Each row of a before or after table is a point. One or more steps were done to the points. Then noise was added and the rows were shuffled. The steps act on how far a point lies along the listed directions, d1 being the first. Write out the steps. A step turns or swaps two directions, mirrors them in a line or flattens them onto one, adds a multiple of one to another, or multiplies one. Angles are multiples of 10 degrees, from the lower direction toward the higher: turns from -170 to 170, lines from 10 to 170 but not 90. Use the fewest steps. Two steps may share a direction if one is a turn and the other turns, adds or multiplies; they go together, in the order done. Otherwise the lowest direction goes first.

Directions:
(1): -4.0, 1.4
(2): -1.4, -4.0
Before (11 x 2):
-5.1, -5.9
-2.6, 1.2
0.4, -1.9
4.1, 0.6
-2.5, -1.6
-2.6, -0.9
-4.2, -1.2
3.2, -1.3
4.1, 1.2
-3.9, -1.1
0.9, -4.9
After, 11 rows:
1.5, -4.8
-2.0, -0.6
0.7, -2.4
0.3, -2.7
-2.3, 3.3
1.0, -3.9
2.7, -1.8
-2.7, -7.4
-2.5, 1.9
-1.2, 4.4
-4.4, -1.6
Steps: mirror d1 and d2 in the line at 80 degrees

Directions:
(1): -6.1, -1.4, -0.1, -1.4, -0.5, 3.4
(2): 0.5, 4.4, 4.3, -3.5, -0.6, 1.4
Before (12 x 6):
-3.1, -0.7, 0.1, -0.7, 0.9, -0.5
-0.3, -2.6, -0.3, 1.9, 0.6, -1.8
0.4, 2.1, 3.6, -0.9, -1.4, 0.6
4.9, 5.7, 6.7, -2.5, -1.0, -1.4
-1.1, -4.0, -4.2, 4.9, 2.2, -0.8
-2.8, -0.5, -1.4, -1.1, -0.5, -0.1
-6.5, -2.2, -1.4, 0.9, -1.1, 3.3
2.0, -0.9, -1.2, 0.7, -0.3, -2.6
-4.9, -0.7, 1.1, 1.7, 0.0, 2.1
-7.0, 0.9, 3.0, -5.3, -0.2, 6.4
-5.8, 1.9, 3.7, -2.1, -1.6, 4.5
1.3, -5.4, -5.8, 5.0, 0.2, -0.7
After, 12 rows:
-1.4, -5.0, -4.3, 5.5, -0.1, -1.1
0.3, -0.8, -0.8, 0.9, 1.3, -2.8
0.2, 1.9, 2.0, -2.3, -0.8, -0.3
5.8, 4.2, 2.6, 0.8, 1.7, -2.0
-0.2, -7.4, -6.8, 4.7, 1.6, -1.4
1.7, 0.8, 2.7, -0.2, 0.3, -1.8
4.2, -1.4, -3.0, 4.7, 0.0, -3.2
1.1, -0.3, -2.0, 0.2, -0.1, -2.6
-8.8, -2.5, 1.3, -1.6, -1.2, 4.4
1.3, -1.2, -0.8, 4.8, 0.8, -2.2
7.5, 4.8, 3.1, -1.0, -0.6, -0.6
-3.3, -2.2, 0.0, 1.1, -1.2, 1.3
Steps: turn d1 and d2 by -120 degrees

Directions:
(1): 4.6, -2.2, -4.4, 2.6, 1.0, -3.9, 0.1, -2.4, -1.9, 0.5, -2.8, -4.6
(2): -2.1, -2.7, 2.0, 0.6, 7.7, 0.5, 2.4, -0.6, 1.7, -3.3, -3.3, 0.2
(3): 0.0, 2.2, 3.1, 3.9, 2.6, -2.5, 3.3, -1.1, -3.2, 1.1, 6.3, -1.0
(4): 1.0, -1.9, -0.5, -2.7, 1.8, 0.6, 1.4, -0.3, -6.2, 4.7, -1.9, 5.1
(5): -3.0, -0.5, -0.6, 3.9, -4.5, -3.2, 3.0, -1.3, -1.5, -3.9, -2.5, 4.2
Before (8 x 12):
4.7, -3.2, -4.1, -3.7, 2.4, 0.8, -3.1, 0.5, -1.5, 4.5, -6.1, -0.5
0.7, -3.8, -2.2, -1.8, -0.3, 2.0, -1.9, 1.5, 1.9, -1.4, -5.8, 0.2
-3.0, 1.4, 4.0, -0.3, -1.5, -2.1, 5.2, -1.5, -2.5, -0.1, 2.0, 4.9
5.8, -0.7, 1.5, 1.0, 3.9, -2.2, 5.2, -1.7, -7.6, 4.7, -1.2, 0.6
1.5, 0.1, -2.1, -1.3, -2.7, 1.2, -2.4, 0.4, 1.6, 1.3, 2.1, -2.3
-1.0, 0.9, 1.7, -6.5, 4.4, 6.0, -1.4, 2.6, -0.3, 4.2, 2.1, 3.0
-2.4, 3.8, 3.4, 1.6, -3.6, 1.4, -0.1, 1.5, 0.3, -2.0, 3.5, 2.7
-0.9, 0.5, 0.8, 2.0, 7.8, 1.1, 2.9, 0.2, 1.4, -3.0, 0.2, -0.6
After (8 x 12):
-3.4, 4.5, 2.8, 0.9, 0.3, 2.3, 2.1, 1.9, 0.3, -1.4, 5.1, 4.3
0.1, -1.7, -2.7, 2.6, -1.1, -1.7, 0.7, -1.7, 0.4, -2.0, -1.1, -1.6
0.3, 3.1, -3.3, -1.4, -6.7, 1.6, -4.8, 2.0, 6.3, -1.9, 2.0, -4.4
-0.6, -2.6, -0.9, -2.5, -1.5, 3.6, -2.3, 2.6, 3.0, -1.4, -4.5, 1.7
3.2, 2.4, -0.9, 2.2, -3.7, -2.3, 0.3, -0.3, -5.8, 3.0, 2.7, 1.0
3.1, 0.4, 4.6, -2.5, 6.1, 3.2, 0.5, 1.7, 4.9, -0.8, -0.4, -4.9
2.8, 1.6, 1.1, -4.1, -1.1, -0.5, 0.9, -1.2, -2.8, 5.4, 3.3, -0.4
-0.7, -2.1, -1.0, -3.3, 2.3, 3.1, -4.9, 2.2, 9.0, -3.8, -6.9, -2.7
Steps: turn d1 and d2 by 90 degrees; add -0.7 times d4 to d3; turn d4 and d5 by -110 degrees
